Each row is a point. Examples show where two turns around zero, p and q, send a point. Where does a point land after both, in the order given? Backwards means that the second turn is done in reverse. Each puzzle has new turns, and all numbers are rounded.

Turn p:
[2.3 2.4 0.9] -> [ 1.8  2.9 -0.4]
[-1.0  2.5  0.2] -> [-1.1  2.2  1.1]
[ 1.6 -4.3  3.4] -> [ 4.2 -3.7  1.1]
[-3.4 -3.5 -2.3] -> [-3.3 -4.3 -0.1]
[ 0.5  2.9 -2.3] -> [-1.7  2.9 -1.7]
Turn q:
[3.3 2.6 0.1] -> [ 2.4  3.5 -0.1]
[ 0.5  3.6 -0.7] -> [-0.3  3.3 -1.6]
[-0.8  1.7  2.9] -> [-1.9  2.0  2.1]
[-0.9 -6.4 -1.4] -> [ 1.1 -6.5  0.4]
[-2.1 -1.5 -0.9] -> [-1.4 -2.2 -0.8]
Where do these land?
q, then p: [ 3.9 -2.6  1.1] -> [ 4.7  0.1 -0.8]
q, then p: [-0.3  0.2  1.5] -> [0.2 0.3 1.5]
q, then p: [ 0.9  4.5 -1.7] -> [-2.5  3.9 -1.7]
q, then p backwards: [-4.6 -2.2 -1.0] -> [-2.8 -3.0 -3.2]

Turn p:
[ 2.3 -2.8 -0.1 -2.9  0.3  0.0] -> [ 1.8 -2.3 -1.6 -3.0  1.1 -0.3]
[-2.5  1.3  1.8  1.3  1.0  0.4] -> [-2.3  0.9  1.0  2.2  1.3  0.7]
[ 1.2 -1.7  0.7 -2.9  1.1 -2.6] -> [-0.4 -1.2 -2.5 -2.6  1.5 -2.1]
[-3.0 -2.6 -5.4  1.0  2.9  1.4] -> [ 0.8 -3.5 -3.8  4.2 -2.5  2.2]
[ 0.5  0.6  3.1  0.0 -2.2  2.0] -> [-0.2  1.0  3.3 -1.7  1.5  1.5]
[ 1.8 -3.2  0.9  0.6 -1.1 -2.3] -> [-0.6 -2.7  0.9 -2.4 -0.9 -2.4]
[-0.8 -0.9 -2.7 -2.3 -1.8 -1.9] -> [-0.5  0.1 -3.0 -2.2 -2.6  0.5]
[ 0.5  9.4  1.7  5.2 -0.3  3.1] -> [1.5 7.9 5.7 5.5 0.6 0.0]
Turn q:
[ 4.4  2.4 -3.5  1.8 -1.1  1.6] -> [ 3.4  2.0 -1.2  2.8 -1.0  4.3]
[-3.2  2.5  3.2  1.5  2.2  1.2] -> [-0.4  2.2  3.8 -0.1  2.7 -2.9]
[ 3.3 -2.2  1.8 -3.3  0.3 -3.8] -> [ 1.8 -4.9 -3.0 -2.7  1.1 -0.1]
[-3.3  1.8  0.7  0.6 -2.0  0.2] -> [-0.2  1.4  2.3  0.4 -2.1 -2.7]
[ 2.3  1.3 -4.4  2.6 -2.4  0.0] -> [ 2.0  2.1 -2.4  3.5 -2.7  2.2]
[-2.4  0.9  1.2  3.7  1.4 -0.4] -> [-0.9  2.0  0.9  2.3  2.0 -2.9]
[ 2.5 -2.3 -4.8 -4.1  2.3 -0.8] -> [-0.8  0.2 -5.0 -3.8 -0.5  4.2]
[ 0.3 -1.7  3.3  2.2 -1.1  1.8] -> [-1.1 -2.5  2.6  2.7  1.2 -0.2]
[-3.9 -2.7  2.6 -5.0  0.5  0.1] -> [-3.7 -2.5  1.9 -5.2 -0.6 -1.9]
Where do these land?
p, then q: [-3.9  5.7 -0.8  2.6  3.6 -3.8] -> [ 1.4  6.0 -0.9  4.1 -0.6 -5.2]
p, then q: [ 2.5  3.4  2.4  2.2 -4.6  1.3] -> [ 4.4 -2.1  4.5 -1.5  1.2 -1.9]
q, then p: [ 1.2 -3.5 -3.5  4.8 -3.1 -1.3] -> [-0.1 -1.2  2.3  3.5 -6.3  1.0]
q, then p: [-0.2 -0.1 -1.4 -3.9  0.8  0.6] -> [ 0.8  1.0 -1.8 -2.2  1.0  2.7]
p, then q: [ 2.6 -0.9  1.5 -2.6  1.3  1.5] -> [ 0.2 -0.5 -1.6 -2.3  2.7  2.3]
q, then p backwards: [ 1.1  1.7  1.9 -0.8  1.6  1.9] -> [ 1.4  0.2  2.3 -0.4 -0.7  2.6]
p, then q: [-2.8  0.2  0.3 -2.0  3.0  1.1] -> [-2.3  3.5 -0.6  0.8  1.4  1.4]
p, then q: [ 0.8 -6.9 -0.3 -1.2 -0.1 -3.0] -> [-4.5 -3.5 -3.6 -2.5 -2.6  0.3]
p, then q backwards: [-1.3  0.4  0.0  1.0 -2.4  1.8] -> [ 0.2  0.3 -0.8 -0.7 -1.0  3.1]
